Rows are points. The points of each table are mixes of a few directions, plus a little noise. How many directions does each table use, and how many do they share? Where both have some left over, give the other angles between the two spaces (their principal angles), to ten degrees, smallest first.

First (7 x 2):
[[15,19],
[49,64],
[-11,-16],
[-5,-6],
[-48,-62],
[0,0],
[0,2]]
Second:
[[44,-34],
[-19,15],
[19,-14],
[-60,46],
[-23,17],
[44,-34],
[-5,4]]
Directions: first 1, second 1, shared 0; angles 90

First, 4 rows:
[[25,-17,37],
[-11,7,-16],
[-41,28,-62],
[28,-19,41]]
Second, 7 rows:
[[-49,33,-74],
[-14,10,-21],
[12,-9,18],
[40,-28,60],
[-15,11,-23],
[-4,3,-8],
[31,-21,46]]
Directions: first 1, second 1, shared 1

First:
[[-2,12,23,-1],
[34,-13,-14,61],
[-31,15,20,-54],
[-7,-22,-47,-20],
[36,-10,-8,65],
[-30,18,25,-50]]
Second, 5 rows:
[[61,10,-58,49],
[-19,3,43,-6],
[-10,-7,-10,-15],
[-42,-21,-11,-53],
[9,14,37,25]]
Directions: first 2, second 2, shared 1; angles 30

First:
[[-37,12,17,-1,-1,5],
[-49,11,-20,31,-30,-65],
[-20,7,27,-14,12,32],
[92,-26,-18,-16,19,29],
[95,-28,-28,-10,12,15],
[-87,25,18,14,-17,-26],
[23,-7,-10,0,1,-2],
[-16,8,35,-22,19,48],
[-4,-1,-20,17,-16,-37]]
Second:
[[1,6,1,0,14,-7],
[-22,16,-78,-36,-10,47],
[-11,-21,-18,-30,-10,11],
[2,19,-12,19,-15,17],
[12,3,43,6,59,-54],
[5,13,10,0,42,-26],
[24,-21,72,75,-88,9],
[-11,-16,-19,-34,8,3]]
Directions: first 2, second 3, shared 0; angles 80, 90

First, 8 rows:
[[-9,29,38,-28,-18,-48,-4,16],
[-5,17,22,-16,-11,-28,-2,9],
[18,-58,-76,55,35,95,8,-31],
[-11,35,45,-33,-21,-57,-5,18],
[4,-14,-18,13,9,23,2,-7],
[-4,14,18,-13,-9,-22,-2,7],
[11,-36,-47,34,22,59,5,-19],
[-4,13,17,-13,-8,-21,-2,7]]
Second (9 x 8):
[[20,23,-4,-13,10,-5,5,47],
[19,-7,-29,12,19,30,6,17],
[5,52,42,-42,-13,-59,0,53],
[-2,-1,2,0,-1,-1,0,-3],
[-19,-32,-6,22,-5,19,-4,-55],
[45,23,-33,-7,30,22,12,79],
[10,-28,-41,27,19,49,5,-12],
[-33,-21,19,9,-20,-10,-9,-61],
[-46,-6,50,-8,-37,-45,-14,-64]]
Directions: first 1, second 2, shared 1

First, 7 rows:
[[-53,5,37,26,6,-40,11,-8,-4],
[-1,-4,-23,-10,26,-5,33,-12,10],
[43,-14,-60,-41,43,27,44,-16,22],
[28,-1,44,-8,-47,38,-80,19,-3],
[27,16,-28,-5,-51,37,-64,14,-15],
[34,-6,-11,9,1,5,24,24,-11],
[-76,3,41,30,24,-61,34,-18,-1]]
Second:
[[29,3,-26,10,-13,9,6,22,-16],
[-87,-7,78,-27,42,-28,-16,-66,47],
[30,3,-27,10,-14,10,5,22,-16],
[29,2,-26,9,-14,9,6,21,-16],
[45,4,-39,14,-20,14,9,33,-23],
[-69,-7,61,-22,32,-22,-13,-51,37],
[-58,-5,51,-19,27,-19,-12,-43,31],
[-28,-3,25,-9,13,-9,-5,-21,15],
[25,3,-23,9,-12,8,5,19,-13],
[82,8,-74,26,-38,27,15,62,-44]]
Directions: first 4, second 1, shared 1

First:
[[-9,-25,52,-29,8,9,-62,-3,-7,-7,26],
[-2,3,13,1,3,-10,-8,-16,0,-17,-8],
[-4,4,-25,18,-16,21,47,38,10,49,5],
[15,4,-1,6,-1,-28,26,-5,11,1,11],
[7,0,-5,-4,4,-8,-2,-6,-1,-9,2],
[-5,16,-17,10,4,-1,0,-21,-7,-28,-34],
[-23,1,28,6,-5,21,-16,4,0,8,-12],
[14,-11,-73,-9,-5,34,30,49,-6,46,22],
[3,8,21,2,7,-30,-10,-33,2,-36,-12],
[2,-1,5,-3,2,-6,-5,-7,0,-8,2]]
Second:
[[6,-20,-17,-39,4,-1,-23,5,-14,0,-6],
[10,41,1,95,8,-1,48,-13,22,-23,61],
[-18,-5,11,0,-4,4,-3,9,-1,12,-14],
[-15,9,18,24,-6,3,12,2,8,7,-5],
[-20,-17,-9,7,5,5,-11,21,-11,6,7],
[10,-32,-44,-34,17,-1,-32,15,-24,-8,22],
[-16,-6,16,-14,-9,3,-6,6,0,14,-27],
[14,25,26,-4,-13,-4,18,-25,17,0,-23],
[-9,7,15,10,-6,2,8,-1,7,6,-10],
[35,-3,-18,-48,3,-9,-12,-19,-4,-13,-4]]
Directions: first 4, second 3, shared 1; angles 40, 70

First, 8 rows:
[[2,-14,27,-6,34,-5,-15,15,-28,-2,-23,-17],
[-2,-26,19,-23,21,-8,-28,12,-18,5,-9,-21],
[10,29,6,36,15,6,28,3,-9,-12,-19,11],
[-4,-33,16,-32,17,-8,-34,11,-15,7,-4,-23],
[16,94,-34,95,-27,23,95,-22,28,-26,-4,59],
[-13,-13,-39,-29,-56,0,-10,-23,45,15,47,9],
[-1,-41,39,-32,46,-12,-44,24,-39,5,-25,-35],
[-7,3,-34,-9,-46,4,6,-20,37,7,34,14]]
Second:
[[-6,37,8,-55,28,28,28,32,-64,53,20,-38],
[22,-8,22,17,-30,5,1,-16,28,-52,14,-27],
[12,56,20,-57,51,-7,-23,33,-53,17,-8,1],
[18,14,8,44,-45,-11,0,-2,8,20,32,-53],
[-6,-36,-8,36,-6,-3,-5,-5,55,-34,-5,18],
[-31,-32,-31,-56,13,6,52,-21,-37,46,-22,59],
[0,10,-1,0,3,-4,-19,-6,-9,-6,-12,10],
[4,19,-8,20,-21,2,-64,-54,-27,-53,-45,27],
[-31,-30,-24,47,5,23,1,16,40,6,5,-6],
[15,-28,11,6,2,-40,27,22,61,3,21,12]]
Directions: first 2, second 6, shared 0; angles 50, 80

First (9 x 14):
[[28,58,-11,-2,-24,11,8,-14,-35,-14,9,-18,-60,-39],
[-3,-28,16,-70,-12,-14,-32,-28,15,74,4,-6,-60,0],
[-26,-15,32,-14,20,-29,14,-25,32,-13,5,-8,42,9],
[-33,-24,7,23,21,-12,22,-13,29,-48,-7,-15,58,12],
[39,37,48,9,20,-32,34,23,-13,24,22,23,41,13],
[-32,3,-25,-38,-28,15,-26,-47,11,-24,-4,-30,-63,-35],
[0,20,-86,65,-22,84,-42,78,-35,-48,-22,55,19,-1],
[5,-15,-6,-7,-4,2,-9,2,-3,23,-3,-1,-20,4],
[23,-35,20,34,30,-26,33,24,2,24,-4,0,44,37]]
Second:
[[-8,43,30,-15,24,26,-38,-15,9,9,28,30,95,-24],
[8,-11,1,-8,0,-2,-4,-8,-4,25,0,-10,-18,-2],
[62,70,18,8,-4,9,-2,64,-47,51,23,64,14,4],
[-48,-34,-24,16,-7,-11,23,-14,30,-79,-20,-27,-7,8],
[-35,5,14,-13,19,17,-25,-36,28,-22,10,-4,70,-20],
[12,-11,-24,22,-22,-21,36,34,-14,-20,-17,-2,-63,22],
[29,-3,-20,22,-24,-21,35,45,-26,-2,-14,6,-69,25],
[-19,-59,3,-32,10,2,-25,-72,25,38,-6,-61,-21,-17]]
Directions: first 5, second 3, shared 2; angles 50

First:
[[22,-28,-25,95,-44,36,-41,4,11,-30,80,10,4,-31,15,-32,-27,43],
[6,47,8,-43,30,-68,30,39,17,-31,-31,-17,-17,4,-2,28,44,3],
[-9,15,28,-21,-12,18,22,-21,-27,19,16,68,19,21,35,-6,6,10],
[-22,9,15,-27,10,-1,6,-26,-11,23,-25,7,23,17,-7,25,7,0],
[3,-24,-29,41,-14,10,-30,13,11,-24,16,-40,1,-30,-18,-2,-22,8],
[11,-3,7,-11,24,-11,4,-10,13,27,-28,-15,-26,19,-17,-7,12,-27],
[-2,-14,-5,-32,10,8,12,6,-7,13,-27,-14,-17,1,-8,-13,-14,-40],
[-4,-10,8,-15,22,1,-2,-27,5,38,-35,-17,-7,21,-24,5,4,-26],
[-5,8,-8,12,-26,5,0,21,-12,-37,35,20,19,-23,24,1,-9,29]]
Second, 8 rows:
[[6,-12,-9,11,4,16,12,3,3,8,-8,4,-24,12,-4,-4,-2,3],
[-21,42,29,-39,-16,-54,-40,-11,-13,-28,28,-15,84,-40,13,13,6,-9],
[-17,35,25,-32,-14,-46,-33,-9,-11,-24,24,-13,70,-35,11,11,4,-8],
[18,-36,-26,33,14,47,34,9,11,24,-24,12,-71,35,-12,-11,-4,8],
[13,-27,-19,24,10,35,25,7,8,17,-18,10,-53,25,-9,-8,-4,6],
[11,-23,-16,21,9,30,22,6,7,16,-16,8,-46,22,-8,-7,-3,5],
[-17,36,25,-34,-14,-46,-35,-9,-11,-24,24,-12,71,-34,11,11,4,-8],
[8,-16,-11,15,6,21,14,5,5,11,-11,6,-31,15,-5,-5,-2,3]]
Directions: first 5, second 1, shared 0; angles 50

First:
[[5,9,-11,6,-2,-24,-6,-7,-5,-3,-11,-1,-12,5,14,-9,1,-8,3,1],
[-20,-31,44,-23,8,93,22,27,19,12,41,5,47,-20,-54,36,-3,30,-11,-5],
[19,31,-43,23,-8,-90,-22,-26,-18,-12,-40,-5,-45,19,53,-35,3,-30,11,4],
[-20,-33,45,-24,8,95,23,27,20,13,42,6,47,-21,-56,37,-4,31,-11,-4],
[17,27,-38,20,-7,-80,-19,-23,-17,-11,-36,-5,-40,17,47,-31,3,-26,9,3],
[0,0,-1,0,0,-1,0,0,0,0,0,0,-1,0,1,0,0,0,0,0],
[-19,-31,42,-23,8,90,22,26,19,12,40,5,45,-20,-53,35,-3,30,-11,-4],
[5,8,-12,6,-2,-24,-6,-7,-5,-3,-11,-1,-12,5,14,-9,1,-8,3,1],
[12,20,-27,15,-5,-58,-14,-17,-12,-8,-26,-4,-29,13,34,-23,2,-19,7,3],
[8,14,-18,10,-3,-39,-10,-11,-8,-6,-18,-2,-20,8,23,-15,2,-13,5,2],
[-9,-14,19,-10,4,41,10,11,8,5,18,2,21,-9,-24,16,-2,13,-5,-2]]
Second (9 x 20):
[[-7,0,13,26,4,-9,-9,9,-16,-18,-3,18,8,-2,11,6,-37,-9,0,11],
[-7,-23,3,6,3,-15,-2,-1,0,-2,-1,-11,-5,-4,0,-5,-4,-14,-3,5],
[-13,0,23,41,-4,-13,-9,27,-25,-31,-7,25,14,-8,14,11,-36,-15,-17,21],
[16,13,24,11,-12,6,14,18,0,-8,1,7,16,-22,13,0,32,15,-42,5],
[24,17,27,21,17,-1,2,-10,0,-13,6,20,22,-18,39,-6,-19,19,-11,-2],
[-17,32,-74,-84,-25,47,2,-12,21,53,-1,-22,-39,52,-71,14,54,9,54,-29],
[18,18,25,22,5,2,4,5,-4,-17,2,22,22,-18,30,1,-7,18,-21,3],
[-8,-51,26,30,3,-38,1,12,-5,-16,-3,-17,2,-25,13,-12,-2,-25,-33,20],
[-9,-4,-68,-74,10,18,-5,-47,31,52,7,-38,-42,44,-48,-7,18,-1,73,-34]]
Directions: first 1, second 4, shared 0; angles 70

First:
[[3,9,18,-19,44,-17,50,-17,-13,21,21,26,-19,4,-3,51,29,-11,-25,-14,33,-6,6,12],
[-17,11,44,-24,38,-50,93,-9,-10,45,35,36,-48,1,9,60,41,1,-43,-31,59,-9,23,11],
[20,6,-25,-6,20,34,-31,-16,-8,-17,-6,0,24,5,-14,10,-2,-16,11,16,-16,3,-17,5],
[-25,-1,11,9,-45,-21,3,21,16,9,-3,-10,-16,-5,17,-32,-11,25,0,-6,2,3,14,-12],
[9,1,-41,12,-33,46,-77,4,9,-34,-26,-26,37,2,-6,-45,-32,2,33,27,-45,11,-18,-9],
[6,-28,39,10,30,-44,57,5,-11,15,12,7,-20,-8,0,23,16,-10,-17,-25,23,-17,10,8],
[12,-35,-2,33,-24,1,-34,20,5,-25,-22,-31,22,-10,-3,-46,-28,-2,26,4,-33,-6,-7,-7],
[-5,22,-55,3,-56,60,-95,4,18,-32,-27,-25,36,6,0,-55,-36,15,35,37,-48,22,-17,-15],
[-4,14,10,-18,26,-10,35,-13,-7,18,17,21,-16,4,0,36,22,-4,-19,-8,26,-1,6,7]]
Second, 9 rows:
[[-36,-8,-43,-20,31,-17,22,-30,15,26,-43,-15,-34,-2,-25,-76,32,-19,57,0,4,2,2,-11],
[6,31,-20,-19,42,23,-9,-19,-34,5,17,23,30,-2,16,57,23,2,12,9,38,9,-16,12],
[52,-49,41,-15,-39,1,-4,4,32,32,17,-3,4,35,-49,51,-61,9,-65,-41,-56,15,35,2],
[-30,86,16,33,18,51,29,-7,-14,-52,-22,73,-11,-8,25,-10,5,-73,-36,39,3,-48,-11,75],
[-5,-4,-8,12,-10,-24,-8,22,5,-47,20,-40,-26,-18,21,-31,38,19,3,28,6,-5,-26,-54],
[9,-24,22,12,-33,-10,-6,17,12,6,0,-9,5,4,-3,-3,-30,13,-13,-16,-19,1,14,-1],
[15,-25,9,5,-22,-18,-16,21,4,-8,21,-28,4,-4,8,9,-3,31,-6,-4,-3,9,-3,-31],
[11,16,-7,-17,26,20,-9,-15,-24,20,12,22,32,5,5,56,1,4,5,-6,23,12,-2,19],
[-22,-25,-10,9,-15,-26,-1,7,7,17,-24,-22,-3,-11,4,-54,-3,13,44,-11,3,4,8,-10]]
Directions: first 3, second 5, shared 1; angles 80, 90

First, 8 rows:
[[-5,-23,-11,-8,33,-2,-45,-32,-35,37,-10,44,-26,-9,-6,27,-7,32,19,11,-43,6,77,29,-27,-22,37,-10,28,6,-19,-8],
[-10,-7,-5,-13,-12,-12,12,6,-2,23,-5,38,15,-4,-2,20,-12,-11,-11,-14,15,-16,-11,-45,-7,5,55,15,-20,-8,-16,-1],
[-3,-8,1,-18,-16,-16,32,41,38,0,-16,-4,27,1,2,6,2,-24,-35,-4,31,-26,-31,-31,9,42,1,37,-24,-2,-2,11],
[-7,-25,-8,-17,-4,-16,3,17,14,24,-17,21,12,-3,-1,17,-5,-7,-23,-1,7,-20,12,-19,-8,17,31,22,-6,-3,-19,7],
[-3,-37,-7,-28,1,-24,11,45,46,18,-34,-1,19,-2,1,15,5,-13,-46,11,12,-33,15,-4,-1,51,-1,46,-5,5,-15,17],
[11,22,6,43,-21,25,-2,-22,-9,-38,36,-62,-14,11,8,-50,4,-3,21,-4,2,32,-32,24,17,-48,-49,-51,16,-7,15,-3],
[-1,0,-3,8,3,5,-15,-21,-20,7,8,10,-11,-1,-1,0,-5,9,14,-2,-12,10,14,5,-7,-25,15,-19,9,-2,-6,-5],
[18,79,27,34,16,40,3,-33,-33,-71,37,-47,-23,7,-1,-34,19,18,60,3,-11,47,-43,41,24,-22,-88,-40,1,12,62,-19]]
Second, 11 rows:
[[-42,3,13,-55,32,16,-22,7,-17,-5,-25,24,-14,10,-22,38,-11,-11,19,10,-11,14,6,9,-9,31,-9,27,-7,12,44,-26],
[-43,15,11,-25,21,36,-42,-35,-56,-9,5,20,-33,13,-20,19,-22,-4,51,-1,-22,43,3,13,-12,-31,5,-25,7,1,41,-39],
[-22,-4,0,-18,-3,2,-5,-5,-17,14,-3,31,1,3,-8,19,-16,-11,6,-10,4,2,-6,-27,-9,-7,40,2,-10,-7,0,-12],
[44,17,1,41,-6,-7,21,2,24,-22,15,-42,6,-8,17,-35,25,19,-9,7,1,-6,-4,25,18,1,-48,-10,8,5,-9,22],
[22,3,-10,34,-36,-17,29,-8,1,19,22,17,22,-10,13,-12,-5,-3,-13,-25,22,-18,-25,-52,2,-29,57,-15,-16,-18,-41,14],
[-15,0,5,-26,12,1,-1,12,2,0,-16,13,1,2,-8,19,-2,-6,0,4,1,-3,0,-3,-2,25,-2,21,-9,6,16,-7],
[59,-20,-13,58,-17,-20,18,13,50,-7,12,-67,9,-9,28,-53,31,20,-37,15,0,-19,23,41,16,-5,-52,-14,29,1,-41,41],
[-28,-21,-3,-21,9,11,-30,-7,-15,10,-9,7,-16,8,-10,13,-14,-6,9,5,-14,13,21,13,-11,-10,8,-5,13,0,7,-14],
[-29,-33,-9,-14,-3,7,-33,-12,-17,23,-5,11,-14,8,-7,10,-21,-9,3,-1,-11,11,24,2,-16,-28,31,-15,17,-8,-9,-12],
[95,42,-5,83,-42,-42,91,23,58,-18,33,-33,53,-28,39,-52,43,21,-43,-16,42,-49,-52,-38,34,18,-15,6,-29,-6,-51,56],
[-41,-2,11,-55,33,16,-25,10,-12,-5,-28,19,-15,10,-22,36,-9,-10,16,13,-13,13,11,16,-8,33,-15,27,-4,13,43,-24]]
Directions: first 4, second 4, shared 3; angles 50

First:
[[17,4,-5,-7,-3,16,-7,0,6,1,-11,-7,3,0,-5,-11,3,-11,0,2,-5,0,4,-10,9,6,-4,-13,-12,-5,10,13],
[12,3,-10,-30,-3,21,3,-5,1,8,14,12,-10,-36,-1,4,9,5,8,8,39,20,22,27,25,13,1,-16,-28,-21,17,-21],
[-55,-32,-10,56,15,-68,1,-1,-23,-13,4,26,13,36,12,-2,-14,13,-35,-19,-22,-10,-12,-34,-25,-52,-4,52,38,-3,-57,12],
[-8,6,2,2,3,-6,1,2,-5,-9,-5,-9,-1,2,1,17,-7,5,7,1,-9,0,-11,7,-6,-5,-6,-9,4,14,-5,-9],
[16,-24,-19,15,14,-17,7,0,-6,10,-17,5,6,38,-2,-20,7,3,-16,5,-2,-22,0,-24,1,-6,8,32,16,-12,10,16],
[-1,11,13,-2,-8,9,-5,2,7,-2,1,-9,2,-3,-1,0,-3,-8,6,-3,-12,0,-6,-2,-7,6,-1,-11,-1,10,-1,6],
[16,21,-11,-23,3,20,-5,1,-2,-15,-25,-26,-6,-15,-7,30,-5,-1,24,11,-8,10,-6,19,13,4,-21,-52,-22,16,14,-18],
[19,9,27,2,-3,6,14,10,13,13,-2,-27,0,30,-4,2,1,2,15,9,-17,-30,-23,6,-25,29,25,16,32,34,28,1],
[-16,10,14,-5,-12,9,-8,-1,5,-4,18,7,0,-26,4,0,-3,-6,1,-8,4,17,6,6,0,1,-3,-11,-11,-2,-15,-1],
[-1,-9,-3,-10,-6,9,-3,-5,5,11,23,26,-3,-25,3,-19,10,-2,-10,-5,31,16,25,3,16,4,7,9,-17,-30,0,1]]
Second:
[[-6,6,16,-1,-9,6,-2,1,8,2,14,2,0,-10,2,-4,-1,-5,1,-5,1,3,0,3,-6,7,5,2,1,3,-3,2],
[39,-37,-95,9,57,-38,13,-6,-42,-18,-84,-14,0,58,-11,26,4,24,-6,27,-5,-21,-1,-18,35,-41,-35,-9,-6,-19,22,-12],
[9,-9,-22,2,13,-9,2,-2,-11,-4,-19,-3,0,14,-2,5,2,6,-1,6,-1,-4,-1,-5,8,-10,-8,-3,-1,-5,5,-3],
[-19,18,47,-4,-28,19,-6,3,20,9,42,7,-1,-29,5,-13,-3,-11,3,-14,2,10,1,9,-17,21,18,4,3,9,-10,6],
[-6,5,13,-1,-8,5,-1,1,5,3,12,2,0,-8,2,-4,0,-3,1,-4,1,3,0,2,-4,6,5,2,1,3,-3,2],
[3,-3,-9,1,5,-3,1,-1,-4,-1,-8,-1,0,6,-1,2,0,2,-1,2,-1,-2,0,-1,3,-4,-3,-1,-1,-1,2,-1],
[-6,6,16,-1,-10,7,-1,1,7,3,15,3,0,-10,2,-4,-1,-4,2,-5,1,3,1,3,-5,7,6,2,1,4,-4,2],
[-31,30,76,-7,-46,31,-10,6,34,14,67,12,0,-47,9,-20,-3,-19,4,-22,4,16,1,14,-28,33,28,7,5,15,-18,10],
[15,-15,-38,4,23,-15,5,-3,-17,-7,-33,-5,0,23,-4,10,1,9,-2,11,-1,-8,-1,-7,14,-17,-14,-4,-3,-8,9,-5],
[2,-2,-5,0,3,-2,1,0,-2,-1,-4,-1,0,3,0,1,1,1,0,1,0,-1,0,-1,2,-2,-1,0,0,-1,0,0]]
Directions: first 5, second 1, shared 1
